Every row gives one point. The last column is the point's height on a tilted bowl or saddle (a function of degree 2), plus a little noise. Count its main directions that bend up, bend down and stay straight.

Points, 17 rows:
[[-5.4 -1.4  2.7  0.2]
 [ 7.1 -3.7  7.8 -6.2]
 [-4.4  4.8 -4.2  0.9]
 [-7.2 -2.4  5.8 -3.6]
 [-6.9  0.5 -3.2 -0.1]
 [ 4.8 -3.3 -3.7  7.0]
 [-2.8  3.3  1.3  5.3]
 [ 2.2 -0.3  0.6  4.6]
 [ 5.4  4.7  5.3  7.6]
 [ 5.6 -1.9  3.1  1.5]
 [ 3.0 -0.1 -2.3  5.5]
 [ 3.1 -2.1 -0.6  4.6]
 [-3.0 -4.1  0.5  1.2]
 [-1.1 -1.4  1.1  3.1]
 [ 9.3 -0.3  9.3 -3.8]
 [-0.9  3.9 -4.3  3.2]
 [-5.5 -4.7 -0.9 -0.1]]
Directions: 1 up, 2 down, 0 straight

Points, 26 rows:
[[  3.9   1.3  -3.1   2.4  -0.8]
 [ -3.3 -14.3   1.3  -5.2  13.7]
 [ -1.8   8.2  -4.2  -5.1   6.1]
 [ -0.3  -1.6  -3.8   3.2   1.2]
 [ -7.4  -6.9  -5.9   1.3   8.6]
 [  4.4   6.0   6.3  -3.9   3.9]
 [  1.7   2.1  -5.1   0.5  -0.7]
 [ -2.7  -2.6  -7.1   0.3   3.9]
 [  0.3  -6.4  -3.2   3.9   6.4]
 [ -1.2  -0.1  -8.2   0.9   2.9]
 [  0.5  -0.5  -3.5  -0.8  -0.5]
 [ -4.2  -0.9  -0.1  -7.2   2.4]
 [ -0.2   2.5   3.2   0.0  -1.6]
 [ -2.4  -2.0  -1.8  -7.2   2.9]
 [ -1.7   1.1  -1.4  -8.0   3.3]
 [  0.9  -1.1   7.9  -1.5   0.0]
 [ -1.3  -0.1  -2.4  -2.1  -0.6]
 [ -0.4   2.7   6.0  -2.8  -0.2]
 [ -2.8  -1.8  -1.5   5.8   2.6]
 [ -0.2   0.6  -3.7  -6.7   2.5]
 [ -1.2  -4.1   0.7  -6.0   1.6]
 [  9.4   3.5  -4.2  -5.5   1.4]
 [ -2.8   3.7  -6.9  -2.5   3.2]
 [  3.0   5.4   1.0  -7.4   3.9]
 [  1.4   5.5   0.9   5.1   1.0]
 [  2.7  -2.0  -1.1  -1.3  -0.3]]
Directions: 3 up, 0 down, 1 straight

Points (26 x 5):
[[  0.6   0.2   9.5  -6.2   3.7]
 [ -0.5  -3.5   0.8   3.1   3.2]
 [ -1.7  -1.5   4.7  -5.1   2.3]
 [ -2.8  -5.3   3.4   3.7   4.3]
 [  7.3   2.1   0.0   6.0   5.3]
 [  0.6   5.0   0.5   2.2   2.8]
 [ -6.7   0.4   5.6   6.5   6.2]
 [ -3.2   6.0   3.4  -1.0   2.8]
 [ 12.1   2.0   2.4  -2.5   4.8]
 [ -2.3  -1.3   2.4  -2.2   1.9]
 [ -5.4   0.2  -3.7  -3.2   3.5]
 [  2.8  -2.6  -6.1  -6.6   4.9]
 [  5.4  -3.3   1.0  -2.4   2.8]
 [  3.6   5.1  -2.0   3.9   4.3]
 [  5.6   5.2  -9.6   2.8   8.5]
 [  2.9  -1.4  -4.5  -5.1   3.5]
 [ -4.4  -3.0  -1.5 -11.7   5.4]
 [ -2.2  -3.7  -1.0   3.9   4.0]
 [ -5.7   3.1   1.4  -2.3   2.6]
 [ -0.2  -2.4   0.0   1.0   2.4]
 [ -3.1   2.4  -0.4  -6.2   2.3]
 [ -2.1  -0.2  -4.0   1.3   3.5]
 [  5.1  -7.9  -2.3  -3.8   5.7]
 [ -0.1  -3.5  -6.1  -2.1   4.5]
 [ -1.0  -0.2  -7.2  -2.7   4.4]
 [ -2.2   0.9   4.9  -3.7   1.9]]
Directions: 4 up, 0 down, 0 straight

Points (46 x 7):
[[ -2.4  -1.1   4.5   0.1   1.1  -5.0  -4.1]
 [  6.2   2.1  -4.7  -0.5   1.7  -1.4  -1.1]
 [ -0.4   5.2 -10.8   0.8   0.8  -7.0   0.2]
 [  1.8   0.6  -0.6  -7.5   4.0  -2.3  -4.6]
 [ -1.1   3.2   0.0  -4.1  -3.1   0.9  -0.7]
 [  1.2   2.1   1.8   2.1   6.5  -2.9  -4.8]
 [  2.9  -3.0   1.9   2.0  -0.9  -0.1  -0.8]
 [ -1.1   1.5  -4.9  -6.6   1.9   7.0  -5.2]
 [ -2.6  -1.9  -5.2  -0.7  -7.8  -3.7   0.1]
 [ 11.7  -2.6   6.5  -1.5  -8.2   2.9   4.4]
 [  9.4  -3.0  -6.9  -2.2   1.9  -1.9  -1.3]
 [ -5.5  -2.8  -2.6   5.3  -2.6   2.9  -2.9]
 [ -2.3   4.6   0.2   2.1   1.0  -4.0  -3.8]
 [  0.0   8.8   2.3  -5.4   1.7   2.6  -0.5]
 [ -1.5   1.6  -0.3  -4.8  -1.1   6.5  -4.2]
 [ -5.3   0.0   1.4   2.9  -4.1  -3.1  -2.7]
 [  0.7   3.4  -3.4   5.7  -2.4  -2.3  -3.5]
 [ -2.8  -1.5  -1.8   4.2   1.1  -8.3  -7.6]
 [ -7.2  -0.9  -1.5  -1.0   0.7   4.7  -4.7]
 [  0.3   2.5  -2.5   2.1   3.7   5.9  -3.8]
 [  8.5   3.5  -2.6  -0.5  -2.9  -0.9  -1.8]
 [ -0.6  -0.9 -14.0   0.2   1.0   3.2  10.0]
 [ -0.6  -5.3   2.0   0.7  -2.6  -2.2  -1.1]
 [ -1.9  -1.8  -6.5  -6.2  -0.1  -5.4  -2.6]
 [  1.7  -0.9  -1.2   2.6   2.7  -3.3  -3.0]
 [  5.8  -1.2  -3.5   5.4  -2.4   0.1  -3.6]
 [ -1.1  -0.2   1.6   1.3   0.5  -1.5  -2.1]
 [  3.2   8.7   4.0  -0.8   3.8  -7.9  -3.4]
 [ -1.2  -3.6  -0.8   2.3   2.8  -4.2  -3.6]
 [  4.3   6.7  -1.2  -8.0  -7.4   1.5  -1.2]
 [  4.0   5.7   0.5  -1.2   0.9   2.9   0.2]
 [  3.1   0.2  -1.2   5.2  -1.9  -2.8  -3.7]
 [ -6.4   1.4   0.1   6.3   1.6   4.5  -8.6]
 [  3.5  -0.1  -3.6   1.6   1.9   3.5  -1.0]
 [  8.7   2.1   4.1   4.5  -2.2   3.1   0.2]
 [  8.0   2.3   3.5   0.8   7.9  -1.0  -1.0]
 [ -0.1  -6.6  -0.5   7.0  -2.0   6.8  -5.7]
 [  6.2   6.9  -3.5   2.6   4.3   3.2  -2.2]
 [  4.0 -14.1   7.0   2.6   1.4 -10.6 -12.9]
 [ -4.5   2.6   4.9 -10.6  -2.1  -1.2  -4.6]
 [ -0.2  -0.7  -0.9  -2.3  -1.5  -1.5  -0.9]
 [ -5.4  -1.8   1.2   0.7  -4.9   2.3  -1.8]
 [ -5.3   7.7  -0.2  -9.3  -5.9   1.6  -4.2]
 [  0.5  -1.1   2.9  -1.7  -3.8   0.9   0.9]
 [  1.7   6.1  -0.8  -1.3  10.6  -1.2  -4.9]
 [  4.9   1.0  -0.1   0.6  -2.6   7.5  -3.2]]
Directions: 1 up, 3 down, 2 straight
